Each row of a before or after table is a point. The points were changed in one or more steps. Then noise was added and the rows were shuffled. The steps act on columns, c1 being the first. Name the steps. A step turns or swaps two columns, mirrors them in a line or flattens them onto one, adds a multiple of one to another, or multiplies or shifts one. Angles are multiples of 10 degrees, from the lower column toward the higher: turns from -170 to 170, lines from 10 to 170 but not 90. Use the fewest steps. Two steps may share a column if one is a turn and the other turns, adds or multiplies; they go together, in the order done. Otherwise the lowest column goes first.
(in the rows, 128 means zero)

Before (10 x 2):
[[101 117]
 [101 106]
 [ 92 125]
 [134 168]
 [159 132]
 [186 144]
 [114  90]
 [125 194]
 [ 81 111]
 [ 85 149]]
After, 10 rows:
[[110 106]
 [151 130]
 [ 94 111]
 [109 118]
 [ 96 150]
 [131 169]
 [103 124]
 [127 194]
 [167 144]
 [118  92]]
Steps: multiply c1 by 0.7

Before:
[[ 93 130 137  90 106 125]
 [135 108 125 109 111 113]
 [ 85 121  85 135 142 125]
 [112  82 115 110 204 117]
 [117 129 131 132 179 120]
 [169 104 133 136 110 113]
 [152 142 136 153 139 140]
 [126  99  77 102 115 176]
 [141 168 119  31 105 116]]
After, 9 rows:
[[ 67  83  64 111 201 118]
 [ 76 122  34 136 143 124]
 [180 167  68  31 105 117]
 [117 109  75 110 111 113]
 [ 97  96  29 100 114 176]
 [117 131  82 132 177 120]
 [ 95 129  88  91 106 124]
 [144 106  82 135 110 115]
 [166 141  87 152 141 140]]
Steps: add 1 times c2 to c1; shift c3 by -50

Before, 14 rows:
[[104  66  82 178 163  94 142 158 118 148 131]
 [122  87 107 119  87 100 146  68 125 157 138]
 [135  88 118 173  96 128 186 117 110  91 141]
 [138  72  88 150 130 172 120 154 163  89 120]
 [143 143 166 117  67 118  94 108 166 174 124]
 [158  90 148 115 133 162  99 152 106 179 141]
 [136 129 159  77  78 146 142 140 110 149 148]
 [174 117  84 154 125 137 150 100 140 159  93]
 [120 129 138 148  93 158  91  86 110 131 116]
 [160 131 153 132 169 105 102 123 140  88 156]
 [133  62 115 146 145 111 159  62 183 118 127]
 [121 134 162 121 121 123 175 156 124 125  92]
 [ 92  82  72 161 152 112 103 125 124  80 133]
 [ 96 146 102 159 146 135  97  91 187 157 144]]
After (14 x 11):
[[ 93 141 152 133 169 147 102  87 130 122 157]
 [112 166 164 116  65 134  93 172 143 108 124]
 [ 84 140  84 153 125 112 150 159 118 101  92]
 [122 109 119 172  98 126 186  91  90 117 140]
 [127 163  88 150 130  83 121  89  72 154 120]
 [122 112 158  78  78 106 142 150 130 137 150]
 [147 119  81 177 163 166 142 148  66 159 134]
 [162 125  73 160 151 149 104  79  82 127 135]
 [160 189 103 161 145 126  98 156 144  92 144]
 [121 184 115 147 145 144 159 120  63  62 129]
 [140 111 138 148  92  98  91 132 129  88 116]
 [130 126 108 118  87 159 146 157  89  68 137]
 [135 125 161 118 121 135 175 123 134 155  92]
 [107 103 148 115 134  88 101 180  91 150 140]]
Steps: turn c1 and c6 by -170 degrees; swap c2 and c9; swap c8 and c10

Before:
[[107 130 155 175  87 110 125 105 167  88 121  86 118 140 137 184  81 130]
 [109 119  88 129 125 105 134  87  86 110 115  35 165 130 174  87 135  80]
 [123 138 139 134 114 110 104 139 146  97  60  99 198  90 181 156 127 161]
 [ 97 106  99 106 158  96 137 132 113 115 147 126 129  94 109 119 135 132]
 [111 130 122 112  92 130 103 107 117  98 143 169 151 116 178 136 169 108]
 [101 133 104 162 143 135 142 138 155  97  84 124 116 125 168 125  95 126]
 [158 127 169 126 118 124  41 111 157 130  96 121 110 184 181 104 177 138]
 [ 62 143 115  92  91 196  93 140 182 127  96  90 186 136 109  87 123 122]
 [130 153 132 135 119 152 110 121 171 103 127 164 135 125 115  61 112  76]
 [132 149 116 126 139 169 103  86 143 113 121 109 168  86 120 165  95 108]
 [117 125 138 114 180  82 129 119  83 107  99 145 114 172 138 129 160 125]
 [ 90  89 181 138 146 126  71 131 108 114 106  72 135 133 175 119 117 100]
 [124 109 111  69 113 171  93 136 100  69 122 131 154 154 160  94 116  98]
 [120  86 122 153 158  99  88 137  89 186 102 119 154 167 136  78 157 134]]
After (14 x 18):
[[131 149 116 129 125 166 101  85 134 112 107 109 169  89 123  91  93 110]
 [100 129 105 168 143 120 121 136  99  98  83 124 113 124 169 125  93 127]
 [121  84 120 155 173  92 122 135 182 188 115 121 151 167 135 166 158 136]
 [123 109 111  74 124 167 117 136 168  68 109 131 151 153 159 161 114  95]
 [127 156 130 128 143 146  86 123 110 103 118 166 138 125 116 197 109  74]
 [112 131 123 114  92 135 114 109 155  98 139 169 152 118 174 136 172 109]
 [106 128 155 167  68 107 101 105 102  88 129  88 119 138 137  89  82 131]
 [158 129 166 111 127 111  43 108 157 127  97 120 111 183 180 157 178 136]
 [107 123  88 143 141 100 157  88 157 110 124  34 167 133 175 168 136  82]
 [116 125 133 112 177  77 161 118 162 105 116 142 112 171 139 111 157 125]
 [ 60 139 116  98 110 182  68 140 109 130  75  92 188 135 107 181 125 121]
 [ 98 106  98 112 160 104 145 130 133 114 160 127 131  92 107 126 139 127]
 [127 142 141 129 108  93  97 139 130  98  72 101 198  90 182 108 134 162]
 [ 88  87 180 120 148 116  98 130 183 118 110  73 134 134 176 131 114 101]]
Steps: add -0.3 times c3 to c4; mirror c5 and c16 in the line at 170 degrees; turn c6 and c11 by -20 degrees; mirror c7 and c9 in the line at 160 degrees

Before:
[[125 104 149 142 153 144 105 161 134 111  83 134 107 123 103 153 170 150
  123 119 163 166 148 140 150 158 142  93  94 140 131 164  94 152 127 177
  117 105 107 143 122 174 182 126 130 146 130 137]
 [124 146 129 117 160 178 151 156 134  99 107 151 113 126 107 121 175  98
  169 117  93 109 111 135 157 130 130  93 125 164 132 106 107 111 148 213
   96 178 134 180 147 108 191 148 141 122 127 177]
 [111 104 163 130 155 210 153 111 140 113 141 108 150 138  87 155 175 112
  142 152 120 163 122 102 153 145 162 136  93 120 165 174 142 118 107 142
  141  92 163 120 122 176 118 163 154 150 100 191]
 [107 170  91 153  65 172  85 107 121 139 118 115 201 149 129  91 135 115
  139 102 124 109  70 113 137 113 113 137  98 126 146 101 132 171 112 147
  148 100 156 110 107 127 149 141 144 118 148  98]
 [125 166 113 108 115 150 116 176 116 183  82 117 146 139 165 168 108 143
   85 113  94 161  77  61  88 123 207 102 164 109 161 157 130 111 134 154
  109  69  84 113  67 164 141 132 127 123 102 157]
 [104 145 117 143 106 148 154 159 117 159 125 101 152 140 104 184 112 172
  100 166  99  69 101  69 145  84 131 106 103 135 152 124 126 134 140 161
  161  68 147 121 141 153 192 165 122 147  33 118]
 [139 158 121 140 102  90 147 122 106 144 162 104 119 112 127 140 142  49
  142 150 128 143 103 145 215 116 135 123 149  98 136 134 133 107 147 105
  142 156  94 141 161 142 117  97  76 129  85 155]
 [119 122 162 169  96 114 113 129 143 160 140 111 126 117 136 115 108 124
  174  91 121 136 119 106 150 115 135  92 107  84 118 125 150 231  91 117
  125  87 155 184 133  94 140 124 197 160 125 147]
 [106 165 142 158 144 118 154 132  48 121 139 136 128 160  73 138 127  88
  119 102 137 162  58 128 124 135 105 183 112 139 158 121  88 172 144 137
   79  87 123 112 184 152 115 142 121 100 133 135]
 [146 137  73  92 111 149 100 140 127 150 154  95  98 122 115 121  69 127
   85 131 121 120 107 131 134 121 104 102 125 107 119 190 163 143 169 125
  131 110 135 156 182 198 193 141 127 164 106 114]
 [117  61 111 146 167 149  91 126  85 164 142 114 159 127 131 141 128 158
  136 125  95 154 144 132 144 102 154  95  92 108 112 172 208 126 111 125
   98  70 150  63 130 118  55 125 105 165 117 228]]
After:
[[103 146 118 161 109 149 154 159 120 160 125  99 153 140 103 183 112 176
  100 151  98  68 102  69 144  83 128 105 103 135 152 126 128 134 140 162
  160  69 147 120 141 152 191 166 122 145  34 116]
 [123 166 113 103 114 151 115 176 115 183  81 117 143 139 164 166 109 142
   87 128  95 161  77  61  89 124 204 102 162 109 164 158 130 113 133 156
  110  72  85 112  66 162 141 132 126 126 101 158]
 [120 122 163 145  96 112 111 129 141 161 142 112 125 119 134 116 107 124
  175  76 121 133 120 104 150 115 136  93 107  85 118 127 150 230  90 119
  124  86 153 182 133  91 138 123 197 159 124 146]
 [125 144 129 114 159 179 150 155 135  99 106 150 114 127 108 122 174  97
  169 125  93 113 111 136 158 132 131  91 126 164 130 106 107 114 148 213
   94 178 134 181 147 107 191 150 140 122 127 176]
 [108 170  91 136  65 171  85 109 122 137 120 116 201 151 129  91 135 114
  139  93 123 110  70 113 136 111 113 136  97 124 146 100 129 172 113 147
  146  99 155 109 106 126 149 141 146 119 150  98]
 [110 104 161 143 158 209 152 111 139 113 142 110 149 138  86 154 175 112
  142 149 121 162 123 102 154 145 164 137  94 120 164 174 145 118 108 142
  142  93 164 119 122 176 117 162 154 150  99 191]
 [125 106 148 135 152 144 104 162 136 111  82 132 107 123 102 153 170 148
  122 113 162 165 145 140 148 157 141  92  94 140 131 165  93 152 126 177
  116 105 109 141 123 173 185 128 128 146 131 137]
 [108 166 143 140 142 119 155 129  46 118 138 135 128 160  73 137 128  88
  118  89 135 161  57 127 125 134 103 185 112 139 160 120  88 172 143 133
   79  84 121 112 183 153 114 142 120 101 131 135]
 [139 158 124 148 103  90 147 121 107 144 163 102 119 112 127 140 140  49
  143 142 127 139 102 146 217 118 134 121 148  98 137 132 131 108 145 103
  143 156  92 140 161 139 120  96  75 129  86 155]
 [147 138  73  98 113 149 101 139 126 150 154  94  96 124 113 121  69 127
   85 148 119 120 107 127 131 120 106 104 126 108 122 189 164 141 171 127
  131 108 135 156 179 199 194 139 129 162 105 111]
 [117  61 111 140 167 148  89 126  84 163 142 114 160 127 129 141 129 157
  138 115  95 155 145 135 146 104 154  99  90 107 112 171 210 126 113 123
   99  69 152  61 131 117  54 125 105 165 117 226]]
Steps: turn c4 and c20 by -30 degrees

Before:
[[119 129  76 144 115 145 172  89 127 114 134 149 137 137 170 140 118 120
  156 115 102 122 108 130 103 137 118 145 146 202  80  97 132 101 130 128
  124 150 149 101 137 149 109 117 143 158 131  49 152 126 138 108 153 115
   97 102  63 163  92 117  99 151 114 130]
 [134 127  81 155 118 128 116 182 143 101 111 106 158  50 128 120 123 135
  153 124 137 122 127 185 163 148 105  31  67 142 161 120 119 106 128 146
  149 124 152 123 111 107  73 135 135 155 128 168  84 140  77 239 133 147
  149 160 129 125  86 123 131 114 122 120]
 [119 108 105 126 112 138 128 153 144 141 159 126 133  93 142 126 147 147
   84 136 105 116 164 161 149 138 142 134 113 113 131 127 139 114 137 161
  110  86 159 118 101 148  84 133 142 114 135 142  79 140 144  75  45 190
  169 123 150 111  82 105 149 190 117 136]
 [135 160 111 153 102 158 190 149 128 104 139 128 165 145 120 108 126 129
  166 145 173 147 113 102 152 136 136 155 142 147 232 139 124 132 132 173
  149 107 151 123 112 138 104 135 138 132 128 167  90 126 141  84  55 142
  114 132 153 119 161 126 124 104 120 121]
 [ 88 199  86 133  68 137 207 165 151 106 116 169 152 128 120  71 158 132
  165 142  76 121 133 129 114 155 107 155 138 122 109 205 106 175 135  99
  131  80 137 100 104  74 124 129 134 146 140 146  86 112 133  71 157 127
  127 182 138  28 134 105 124 136 115 109]
 [115 107  94 140 120 139 135  95 156 125 137 106 160 137 122 118 114 142
  164 125 169 174 118 165 164 160 108 149 129  87 101 103 126 118 129  99
  122 158 154 122 152 141  87  60 148  16 135 154 132 143 120 210 159 120
   98 110 139 164  90 169 151 201 119 148]
 [134 180 118 161 124 125 118 181 148 130 160 110 133  61 163 133 122  85
  133 141  82 112 124 168 109 107 120 154 140 109  72 113  84  99 127 106
  152 118 143 109 103 113 169 126 118 125 136 145  95 140 138  92 141 124
   79 135 129 164 149 190  75 108 113 118]
 [143 117 170 139 106 132 129 134 131 140 162 125 160  32 113 137 123 113
  166 133 167 163 120 144 129 135 157 123 136 126 167 100  92  96 120 113
   71 154 155 184 135 148  83  81  76 126 140 154 217 109 133  72 133 179
   86 172 139 149  91 114 115  95 153 103]
 [ 99 115  96 159 109 119 114 144 161  92 116  98 129 147 120 131 157 148
  121 116 177 136 119 111 170  87 129 150 129  99 103 106 118 105 122 102
  140 111 140 130 108 139 131 133 127 158 126 165  86 138 139  71 124 130
   85 139 162 167  85 102 150 160 175 141]]
After (9 x 64):
[[117 104  84 142 121 138 121  93 155 125 136 105 160 139 122 118 112 140
  166 126 169 174 119 165 166 161 106 151 131  87 103 105 125 114 114 100
  121 158 155 121 152 138  39  60 147  16 136 152 132 144 122 151 158 121
   98 114 136 166  90 170 151 202 120 147]
 [135 160 108 155 105 157  65 149 130 105 138 129 165 145 122 108 131 127
  165 147 172 148 114 104 153 136 137 151 142 148 232 140 123 131 123 172
  150 108 153 124 113 137 146 136 138 132 129 167  90 126 140  81  57 142
  112 131 155 119 159 124 123 103 118 120]
 [ 90 201  70 134  67 136  49 166 149 106 116 169 153 126 119  70 158 133
  162 142  77 121 133 129 112 152 106 157 136 124 108 204 106 173 177 101
  132  78 136 102 100 107 171 128 135 146 140 144  87 114 134  87 156 127
  125 180 136  30 133 105 124 135 115 108]
 [134 178 115 160 124 124 139 180 148 132 162 110 136  60 163 134 122  85
  134 144  83 112 124 169 108 104 118 156 139 110  73 112  80  98 140 104
  154 118 143 110 103 120 182 124 120 126 138 145  96 139 139 140 140 121
   79 136 132 162 149 192  76 107 113 119]
 [ 99 115  87 162 110 118 142 143 160  91 116  97 131 150 119 131 156 149
  124 119 176 138 118 111 169  89 129 146 129 102 102 103 117 104 114  99
  140 113 138 127 107 131 175 131 127 157 125 167  84 139 139  95 125 132
   83 140 166 169  83 101 150 162 175 144]
 [119 131  62 143 116 144  86  90 128 113 134 151 134 135 171 140 118 120
  159 116 102 123 111 131 102 138 117 145 148 201  80  97 129 100 112 125
  125 151 150 103 135 140 131 119 141 156 131  47 154 126 139 101 153 115
   97 101  64 162  93 117  99 152 118 128]
 [121 106  97 128 113 137 128 154 144 140 159 126 134  89 142 123 145 148
   84 134 106 116 163 164 151 138 141 133 110 113 132 126 140 113 117 162
  109  88 160 119 103 147 140 131 141 112 136 141  81 140 143  62  47 192
  170 122 152 113  84 108 148 192 116 137]
 [137 128  66 156 121 126 138 182 142 100 111 107 157  51 125 122 121 135
  153 121 138 120 130 183 163 148 104  29  66 143 161 120 120 106 143 149
  152 125 154 122 112 119   8 136 136 154 128 169  83 141  80 158 134 146
  148 159 124 126  85 121 129 114 122 123]
 [141 117 183 138 107 131 125 133 133 138 163 123 157  30 114 139 122 115
  166 131 168 163 119 142 127 135 158 122 138 126 168  97  94  99 105 114
   69 155 155 185 135 132 142  80  74 127 140 154 215 109 129  56 133 177
   84 172 142 148  89 116 114  96 154 102]]
Steps: multiply c3 by 1.3; multiply c7 by -1; turn c35 and c42 by 60 degrees; turn c43 and c52 by 50 degrees

Before (8 x 64):
[[120 115 104 162  61 135 128 175 109 129 107 109 142 119 179 108 128  84
  154 146 137 114 136 113 146 157 116 161 159  75 127 144 107 120 119 152
  128 159 115 125 132  90 123 112  76 115 154 136  99  88 134 155 128 137
  120 153 144 147 145 147 122 115 116 129]
 [145 102 146 126 131 130 137 134 180 130 133 150 100 141 154 110  89 104
  112 177 115 106 118 155 145 144  76  90  97 125 113 151 104 136 132 135
  101 190 126 163 135 132 119 121 163 126  99 148 127 146 134 127 153 118
  113 153 127 166  87 133 104 122 165  91]
 [150  80 165  92 107  90 115 108 132 113 114 153 118 162 173 132 148 139
   92 117 103  64 145 130 169  92 110 114 136 120 159 108 109 165 136 143
  133 129  93 132 196 131  92 136 112 161 102 160 148  92  86  82 150 127
  153 131 129 112 104  76 103 127 144  84]
 [153 128  92 129 108 116 132 138 154 144 100 139 157  93 164  96 121 168
   86 103 121  72 164 114 127 118 151 143 145 149 120 133 115 133 141 109
  114 115 135 120 122 143 132 130  90 152 164 115 139 164 141 111 130 124
  140 129 129 140 147 108 103 161  77 145]
 [158 141 129 108 109 151 102 105 180 127 154 127 211 166 135 119  97 126
  169 141 106 159 126  57 120 168  63 138  97 133 134  93 110  73 152 150
  110 109 127 105 147 101 197 120 122 131 136  67 109 175 167  74 166 100
  127 130 124 165  95 119 129 142 155 165]
 [131 156 130 101  90 136 138 140  93 121 123 132 131 128 121 107 110 171
  176 127 116 108 179 133 105 114  85 121 136 113 120  82 112  89  89 162
   75 134 157 130 153 172 133 101 157 101 124 165 143 135 161 106 146 122
  143 124  82  93  75 159 160 142 110 164]
 [110 107 100  95  85 168 140  86 128 115 153 157 111 105 128 177 113 149
  178  85 121 128 110 114  98 108 156 160 145 143 114 118 113 144 102 181
   86 128 144 166 127 110 127  88 119 120 125 140 128 152 124 101 160 118
   74 125 141 111 131 139 140 122 136 157]
 [103 149 110  94  99 138 100 165 154 118  89  89  71 122 101 170 163 143
  128 150 150 174  93 132 138 110 101 111 110 170 165 126 109 150 139 181
  141 126  96 140 135 138 134 148 119 140 114 144 132 138  92 178 116 125
  140 130  91 140 132 150  91 122 148 129]]
After (8 x 64):
[[103 150 110  93 148 104 100 166 154 118  89  90  71 122 101 170 163 142
  122 151 149 174 107 130 137  74  99 109 110 170 166 102 109 151 138 182
  140 123  95 141 136 139 134 150 118 142 113 145 134 138  92 177 116 124
  142 131  92 166 132 149  95 121 148 129]
 [109 106  99  96 145  69 140  85 129 115 155 159 111 105 128 178 114 149
  159  86 119 127 125 115  98  68 155 160 147 143 115 110 113 143 102 182
   87 130 145 167 126 109 127  90 118 119 125 141 130 153 125 102 162 119
   74 126 141  76 130 140 143 123 136 156]
 [132 156 129 101 157 104 139 140  94 121 123 132 130 128 121 108 110 169
  174 128 116 109 194 135 107  87  83 122 134 112 118 138 112  89  90 162
   76 134 157 131 153 170 132 100 160 102 124 164 141 136 161 107 147 120
  142 124  81  21  75 159 158 143 109 163]
 [119 115 104 162 182  90 128 176 110 127 105 107 141 119 180 107 128  83
  149 144 136 114 121 117 145 215 113 159 161  76 126 143 108 119 121 153
  126 158 114 123 132  89 121 110  75 114 154 137  98  87 134 158 128 136
  122 152 143 183 142 146 121 117 117 130]
 [151  80 164  91 167 150 115 108 133 115 114 156 118 162 173 133 147 139
  111 116 104  64 154 130 169  22 109 115 139 120 157 125 108 167 138 146
  135 128  94 133 194 128  92 136 112 161 103 158 147  91  87  81 152 126
  152 131 131  84 104  74 105 124 145  85]
 [142 102 146 128 123 128 137 134 178 128 132 150  99 143 154 113  88 105
  112 176 116 106 106 157 143 174  77  92  96 127 113 134 105 135 135 136
  101 188 125 162 136 133 119 120 164 127  98 146 126 147 137 127 154 117
  113 155 128 241  86 133 107 123 165  91]
 [154 127  92 126 152 129 130 138 157 143 100 138 158  92 166  95 123 167
   93 103 121  73 147 114 129  97 152 141 145 149 119 161 116 132 140 109
  113 116 136 121 121 145 131 130  92 153 163 115 140 162 142 110 129 123
  141 129 128 163 148 110 103 162  76 144]
 [159 142 128 109 134  97 102 103 179 128 155 127 212 166 135 119  95 126
  158 142 106 160 153  59 120 247  63 139  96 135 136 105 109  74 154 150
  111 111 127 104 149 101 199 119 122 132 134  68 111 174 165  76 167 100
  127 131 123 241  95 121 131 140 154 166]]
Steps: add -0.5 times c6 to c19; turn c5 and c6 by 150 degrees; turn c23 and c32 by 50 degrees; multiply c26 by 3; multiply c58 by 3
